Every row gives one point. Two turns around zero, p and q, are shown by what they do to some points. Write where each new point lands after one turn and then the other. Backwards means that the second turn is done in reverse. Each puzzle has new turns, and all numbers are rounded.

Turn p:
[-11 -34 -42] => [ 19  -7 -51]
[11 12 25] => [-8 -4 28]
[-17  36 -14] => [-3 42  1]
[-39   1  41] => [-56  -2   6]
[ 56 -15 -10] => [ 49 -29  16]
Turn q:
[-44  -1 -20] => [ -5  22 -43]
[-14  12 -21] => [ 11  -1 -26]
[-2  4  7] => [4 6 4]
[ 15 -54 -28] => [-52 -33 -10]
[67 24 31] => [ 29 -32  65]
[-23  15  31] => [13 38  9]
Where do these land?
q, then p: [ 38 -30 -35] => [-19 -34 -45]
q, then p backwards: [ 38 -18 -27] => [  8 -38  31]
q, then p: [28 10 -9] => [  3 -31  -2]
q, then p: [-40   2  47] => [-9 46 40]
q, then p backwards: [-28  11  -9] => [-13   1 -29]
p, then q backwards: [-36  25  33] => [-11 -48  25]

Turn p:
[-17  11  45  -9   0  -7] => [-34   4   3  -9 -34  12]
[ 23   8 -12  -8   6  31] => [11  2  7 11 25 29]
[ -1  18 -23 -14  12  28] => [ 20  10 -11  23   9  27]
[ 17 -97 -18 -10   0 -14] => [ 50 -68  22 -45   6 -26]
[ 15   6  51  -4  -4 -21] => [-45   1  10 -33 -10   7]
[ -6  16  -3  10 -15  35] => [ 1 14 21 33  3 11]
[ -6  -8 -12   8 -23  -7] => [ 12   8  12   0  -1 -23]
[-19  20  -7  35  14 -21] => [-21   5 -28  22   1 -30]
[ -5  27 -20  -7   9 -24] => [  3  24 -35  -3   3  -6]
Turn q:
[-22 -24 -14  27 -27   1] => [ 14 -14  -4  25  21  35]
[ 22  21 -16  21  32 -11] => [ -4 -29   4   7 -37 -22]
[-24  -4  -1 -23   9 -13] => [ 21  23 -20  -3  -2  -5]
[31 30 -5  8  2  3] => [-29 -24   3  -7 -11 -19]
[ 14  10 -23  23 -37   5] => [-20 -38  -7  12  25   8]
[-47 -10   8 -24  16  11] => [ 32  32 -17 -22  -7  21]
[ 42   5 -23  -3  13   8] => [ -2 -30  20 -10  -1 -34]
[ -3  -8  15 -58  11 -21] => [ 14  48 -11 -13   9 -36]
[-13 -19  60  29 -19  16] => [-27  33  30  13   1  52]
Where do these land?
p, then q: [ 16 -22  40  20  11 -21] => [ 36  39 -12   5  12  11]
p, then q backwards: [-18  -7 -50  13 -14  19] => [ -2 -41 -22  -6  12 -35]
q, then p: [-11   5   5   9  25  -6] => [ 2 19 22 -2  6 -7]
q, then p backwards: [-24   1 -28  -6 -20 -17] => [  2   6 -32   1  32  -2]
p, then q: [-12 -15  15  -7   9  19] => [-1  3 18  1 20 19]
p, then q: [ 17  48  24  -9 -28   2] => [-23   8 -34 -36 -25  20]
q, then p: [  5 -35   3  27  29   9] => [-33  -6  40 -10   8   8]
p, then q backwards: [ -4  20 -59 -12  -8   8] => [-34 -38  -9 -25   0 -29]
q, then p: [ 32   5  51 -35  -4 -13] => [-31  36 -37   3 -37  -4]

Turn p:
[36  4 60 13 10 -5 -2 27] => [ 28   8 -28  46 -22   0  41  -4]
[-18  76 -40 -10 -32  22  24 -13] => [-68 -29   9 -29 -27 -47 -17 -21]
[-33  20 -10 -41 -30 -76  -4  16] => [  1 -55  35  39 -16  -7 -59  26]
[  4 -29 -18  34   3   8 -24   3] => [ 14   6 -16 -33   8  26  10  25]
[23 14 11  8 80 20 -3 37] => [ 16  33 -58  20  35 -46  21  12]
[ -2 -28  -1 -30 -35  -5 -14   6] => [-16 -12  22  18   6  43  -7   8]
[ 51   3 -18   9   5   2 -17 -24] => [  4  -9 -46 -18   3  22  -6 -30]
[-41 -27 -30  14   9  10  62 -17] => [ -3  57  42 -38  -6 -16 -31   4]
[-20 -34  46   2 -12  24 -21 -35] => [ 23   0  42  -6  17  29  47 -19]
Turn q:
[-19 -20  -2   5  54 -28 -14  22] => [ 16 -23 -37 -16 -47 -22  -3   6]
[-15  47   0  29 -10 -10 -23  -6] => [ 22 -37  25  19   0  30   1  17]
[-15 -29  12   9 -30  31  32 -49] => [ 19  44   9 -34  50  14 -18  -6]
[ 31 -22  15  19   8  -8 -36  26] => [-11 -26 -45  14  12 -12  26  11]
[-33  53  49  -6   0 -40  16  30] => [ 58   4  31  49 -39 -12  23   8]
[  4 -22  32  31 -30  16  15   7] => [ 24   8  -4   1  51 -19  15  -2]
[  2 -16  -2 -33 -14 -71  24   4] => [  6  34 -21  50 -26 -22 -43  -5]
[ -1  -6  -5 -40 -32  40 -21 -14] => [-26  22   4  -6  16  38  16 -41]
[ 53 -10 -39 -12  22  83  -5 -50] => [-83  15  11 -71  29  31  11  17]
[ -7  25 -61  -4  33 -12  12  32] => [-27 -40  27  -7 -47 -26 -28  -7]
Where do these land?
q, then p backwards: [-11  20  11 -55  -4   5  34 -31] => [ -6 -42  10   5 -15  14  59  -2]
q, then p: [-20  15 -24  -3   5  19 -14  -4] => [ -7   6  23   5  15  19  17 -16]
p, then q: [ 10  19  15 -32  10 -22 -46  -6] => [ -5  -9 -41 -38  14 -20 -18  18]
p, then q: [ 22 -23 -10   6 -61  44  16  -5] => [ 22  25  51 -24  13  26  14 -41]
p, then q backwards: [ 15 -30 -35  42 -26 -10  27 -24] => [-40  -9 -17 -26  35   6   2 -49]
q, then p backwards: [  6  27  23  89 -18   5  -6  35] => [-49  16  31 -13  29 -25 -75   4]
p, then q: [-25 -18  -9  42 -28 -23  23  43] => [ -2 -15  16  51  18 -18  34 -40]
q, then p backwards: [ 26  -7 -15 -48  55  -9   2   3] => [ 15  28 -20  29 -33  22  40  32]
p, then q: [-23  -4  44 -42  68  -8 -37 -12] => [ -4  -8 -32 -23 -18 -40  -3  83]

Turn p:
[ 45 -30  34  22  -1  15   5  25  36   7   0] => [-12  14 -32  17 -27 -19 -26  -4 -40  38 -19]
[ -6   7  -8 -26 -16 -22  20 -16  20   0  14] => [  6 -15  -7   9  19   8  44   0  -4   6  -6]
[-10  19 -21 -11  -9 -19 -22 -12   9 -13 -34] => [  5   2   4 -34  24   4  12  -7  35  18   0]
[ 10 -14 -27  10 -37  30  -3  25 -18 -37 -12] => [-11  -4  24 -20 -30 -12  -9  51  17  16 -20]
[ 44  -2 -13  29  14  30  38 -31 -31  23  43] => [  0  18  54  38 -22 -35  11  -5 -51 -24   9]
[-19  23  -9 -21  12  12  36   2  22  25 -24] => [ 39  22  -5  11  -6  27  23 -21  13  -5 -24]
[ -3  25  17  31  14  22 -22 -21 -12 -14  42] => [  5  20   6   5  28 -25 -23  26 -24 -30  32]
[-15  34  -5 -38 -30  21 -18  46  19  19  12] => [ 53  -9 -38  -9 -28  12  17  31  18   9  22]
[ 30  14  28   3 -12 -38   3 -21 -33 -35 -20] => [-41   4  33 -18  27  32  -2   2 -19  31  21]
[-28 -30 -21  25  12  22  20  34   7  21  37] => [  9 -13 -14  53 -30 -25 -14  12  15 -33 -19]
[-23  12  -7 -40  26   4 -21  -2   5 -14  -9] => [  1  12 -25 -34   6  14  17  -4  22 -28   5]
[-21 -34  33  -6  -6 -36 -16 -20  -1  16 -25] => [-13 -43 -12 -15  24  21 -22 -39  -6   6 -11]
[ -4 -24  -2  23  33 -40 -21  -8 -22   2 -24] => [-41  -8  11  -3  14  -3 -29 -43  24  -4   9]
Turn q:
[ -2 -12   2  -7  73 -13 -28  52  -8 -13  -6] => [ 12 -65  33  22  39  10  13   4 -15 -39  -7]
[-35  46  17   6 -22 -17  -1  14 -57 -29 -17] => [ 15  15  36 -42 -14 -34 -14 -11 -16 -21 -56]
[ 13  -3  -6  16 -28 -12   3  11  -4 -17  15] => [-22   6  22  -2 -10 -15 -10  -5 -11  21   6]
[  5 -32  11  14   5  24 -17 -10  -9  -5  17] => [ 0  1 17 -4 -7  0 21 27  8 -5 34]
[ -4  -8  21  -9 -18 -12  13  -3  17  43  11] => [  8  -2 -23 -15  13   4   7  -6  26  42   0]
[-37  23 -12  18 -19  -8  -7   6  10 -11 -19] => [-23  14   1 -30   7   9 -28  -1  -7 -14 -26]
[ 16 -12 -29   1  44 -19  19 -14  -5  25  17] => [ 22  -8 -17  39  36 -21 -13  -3   6  -3  28]
[ 20  -5  10  16  14  14  25   0   9 -24  -4] => [  8  -9   9   6 -25  12 -11 -19  -6  -9  29]
[ 11  -8 -45 -50 -13 -10  13   1  10  77 -55] => [-22  21 -61  40  40   2  31 -43  47   3 -36]
[ -2 -14 -29 -42  14 -12  13  -8  16   4  16] => [ -8 -24 -45  27   6 -19   0   8  -4   4   1]
[  6  10  17  19 -15  97  14 -11  -1 -16  19] => [ 11  21  20   3 -78  29  -9  33  41 -13  22]
[ 19  24  24  13 -18  -8 -46 -15  17 -18  11] => [  3  22  20 -11  -5  30   9  22 -44  26  -5]
[-10  -9  19   5 -16 -22   0 -24   5 -17  -7] => [ -2   9 -11 -34  -3  -6   6  -7 -24   6  11]
Where do these land?
q, then p backwards: [ 10 -16  27 -22  24 -27 -26  -1  -3 -10  15] => [  8   5   5 -20 -40  -4   5 -28   9   9  28]
q, then p backwards: [ -4  -4 -11 -16  11   0  34 -30  -1   8 -41] => [-16  -1   3 -18  47   2 -15   4  26  25   5]
q, then p: [ -2 -24   1   5  -1 -33  -9  26 -38   4  31] => [-28 -16 -24  27   7  26  -8 -39  -8   1  10]
p, then q: [ -7  20  33   1   3  -4  25  39  24  27 -17] => [-8 50 16 33 -2 24 -9 12 23 -1  8]
p, then q: [ 18 -11 -20 -24  -6 -22 -32 -32 -32  24   3] => [ 15 -20 -35 -19 -14 -37  21  11  -7  22  27]
q, then p: [  8  19   0  -4  22  38   6 -10  -8 -18  31] => [ -8  -9  -2   4 -17 -16 -20  32  -6  40  12]
p, then q backwards: [ -4   4   2 -11  -9  17 -29  18 -33 -32   8] => [-37 -17   4  20  -3  27 -10  -9  11 -19  21]
p, then q backwards: [ 24  14 -25  11 -32  17  36  10  32 -31  32] => [ 20   3 -10 -35 -16   7 -48 -15 -27  11  42]
q, then p: [-25 -31  13 -22 -39 -27  16 -16 -19  28  19] => [  7 -19 -15  22   0  11  51 -44  24  10   4]
p, then q: [ 31  34  36  38  19  18  33 -22  37 -13 -27] => [ 60  41  23  17  21  17 -11  -6   3 -21 -44]
p, then q: [-22  31 -31  15  19  13 -24 -20  11 -17 -22] => [ 21 -24 -21  19   2  32 -10  -8 -41   7 -16]
p, then q backwards: [-27 -35 -25  30 -11  11 -29  39  29  30 -32] => [-26  30  -2 -26  -8   9  69  21 -12  25  24]

Turn p:
[  8 -22  13   9  -1  -3   0 -77  -1   5 -18   9] => [  5   8  -2 -25 -19  25 -40  -7  -9 -41 -10 -44]
[-14  16  37 -14 -24  -3  57   8 -10   0 -12  22] => [ 22  13 -47  -2 -13 -22 -31  16 -18  -4  13  37]
[  7 -17  31  -9  26  -1 -14  18  14   8 -22 -24] => [  0   9  24   9  12 -41   4  -2  -4 -10  27 -22]
[-13 -12 -40  -3  17  -9  -8   9  14  -3   9  22] => [-15  11   7  17   9  28  19  19 -11  24 -14 -10]
[ -5  13  28  -3  12 -21   5  19 -49 -22 -18  18] => [ 38  42 -21  16  11  -1   3 -20  12  -8  19  21]
[-33  -8  18  11   8  22  -3  18  -3   5  41  16] => [-17  -5  -5  21 -14   9  30  28   4 -27  15  27]
[  9   3 -34 -16  27   4   3   3 -23   1 -20 -18] => [ 29  18  34  -2   4  -4   7  -3   2  20 -26  -3]
[ 14 -22 -58  -1  -9 -14  -7   9  -1  26  -9  13] => [ 16 -15  -4  -3  13  19  25  11 -15  36 -30 -33]
[  8  95   6  11 -18 -10   1 -30  -2   5  48 -21] => [-43 -10 -14 -40 -11  -2  -2 -62   6 -14 -37  64]
[ 15 -10  36 -16   2   5  -9   7   5 -22  20  -8] => [-16   3  -4  24 -15 -24  -6  -7  29 -11  17  -4]
[  4  17 -34 -11  27  -8 -14  17  18  11 -12  16] => [-13  23  15  -5   8   4  26  -2 -22  37  -7  -7]
[ -3 -19  23   3  10 -12   2  18  15 -10   6 -40] => [-12  -9  15  22  27 -34 -10   6  13 -16   8  -2]
[  2 -17  -6  22 -13  20  -7  10  18 -16  -4 -16] => [ -7 -27  16  -5  12   5  -7  16  20   7  19  -6]
[ -5   0 -28 -17 -34  -8 -13 -35  -8   6 -26  -3] => [ 22 -22   3  -3 -10  27 -24 -26 -25  13 -16 -18]
[  6 -15   8  33 -30  38   7   7  13   8  16  15] => [ -8 -36 -18 -23 -15   9   9  33  18  -6  22   2]
Turn q:
[ -2  10 -16   0  20 -17  11  19   9  -8   9   9] => [ 10 -11  -8 -22  11  -4  -7  10 -12 -18  11 -15]
[  6   5  11   6  11   0  10 -25   3  13  11  14] => [ 11  16  -1  -2   2  -5 -19 -16 -13   5 -19   1]
[ 10  13  22   6   1 -18  11  13  13   5  11 -35] => [  3  -7  -9  29  -2  22 -10  -8 -21 -24  16  -1]
[  2   8   9  13 -16 -25  -6 -19 -71  19   1   8] => [-13  -8 -13  13 -25 -37 -51  -8  26  17   5  30]
[ 14  16  11  -8  12   1   2  -4  10   7 -97   4] => [  5 -48  13  36  12   1   5  30 -17  61 -26 -29]
[-39   7 -10 -19  17  -4   2  16  16  20  -8  -1] => [ 14  -3   3  -8 -27   3   5  22   1 -13  -6 -40]
[  2 -25   7 -61 -18 -21  -5  -5  16 -13  17  13] => [38 36  5  1 13 22  2 40 27 -6  7 18]
[  3   2 -23  10  22 -24   7   0   3  13  16 -41] => [-12   2   6   2   0  13 -27 -15  -8 -18  35 -31]
[ -8   8  10   7 -32  20   1 -29  -3 -63  18 -14] => [ 13  11  -6 -12 -10  12  36 -30  -8  24  33  49]
[ -4  15 -38  14  -7  94 -64   5  11   0  13  14] => [-34   2  71 -30  -9 -38  72 -27   6 -14 -25   8]
[ 11  -2   4  12 -25 -23   7   3  14   4  17   8] => [-11  21 -18   6   8   0  -8  14 -19 -12   6  17]
[-14 -18 -28  13  -5  35   9   5 -26  13  -9   2] => [-26   0  -9  -9  -7 -26  20 -17  30  10  -5 -21]
[ 16 -10  21  -5   2  -1  18  11  -9  -8  19  12] => [ 14   0 -23   2  19   3  -6  -8  10 -15  -9  17]
[  1 -28  19  13  19 -15  -3  10  12  -1 -19   8] => [-12 -15 -12  -7  11  31 -12  13  -1   6 -24  -5]
Where do these land?
q, then p: [-34  32  20  -1   3 -23  19 -22 -10  34  20 -13] => [  7 -41 -13 -12   5  24  -2 -49  24  10  -3  -6]
q, then p: [ -2 -17   7 -26  18 -32  19 -20  10 -16 -44  41] => [ 17  -3  21 -14  -2 -41  52   0 -12  29   0 -26]
q, then p: [ 21 -18  -6   0  21  17 -20 -14 -20  14   3 -16] => [-25   3  14  -5  -5  -1 -17  -6 -17 -30  21 -11]
p, then q: [ 33 -17   4 -36  -4  10 -19  35  50 -27  -6   9] => [-33  32  -9  15 -47  11 -26   2 -17 -40   6 -20]
p, then q backwards: [ -6   8   2  12  -8  23 -24   4  -9   6  33  25] => [-27 -12  12   7 -18  15 -11  22   1 -22   2 -23]
q, then p backwards: [-31  12 -14   7  -7   8 -26   5 -11   7  -4 -19] => [  8   0  11 -14   4  38 -19  -7  14   6  14   1]
q, then p: [ 25  24 -19   4 -19  20   6  18 -19  24   0  -7] => [-14  12 -13   9  45  13 -14   0   2 -25 -11   1]
q, then p backwards: [-37  -8  45   0  18 -12  46 -11 -17   0 -24   7] => [ 24  -9 -20 -25 -55 -11  19 -14 -26  -3   1  32]
p, then q: [ 25  15  -2  15   1 -12 -17   3 -11 -26  -1 -13] => [ 17  20  21  -4   0  16  -4  -6 -23   9 -13 -16]
q, then p backwards: [  4 -61   9 -23  14 -48  16  36  39 -22 -20  38] => [ -7 -38 -40  71  -8 -17  49  -3   1  -7   1  37]
q, then p backwards: [ -9  15 -32  10  16  26   7   4   3  -5  30 -19] => [ 16  10  29   9  11   1 -38 -11  -2  22 -16  -6]
p, then q backwards: [  7  11  -1  35 -16   8  -5 -20  12  13  -8 -12] => [ -4  -6 -13  18  34  -5 -11  16  -2 -21   9   6]
p, then q backwards: [  4   5 -14   1 -36  15  -2 -19 -18  -2  21 -22] => [-11   0  34   2  28   9 -15  13 -27  -7  -7   0]
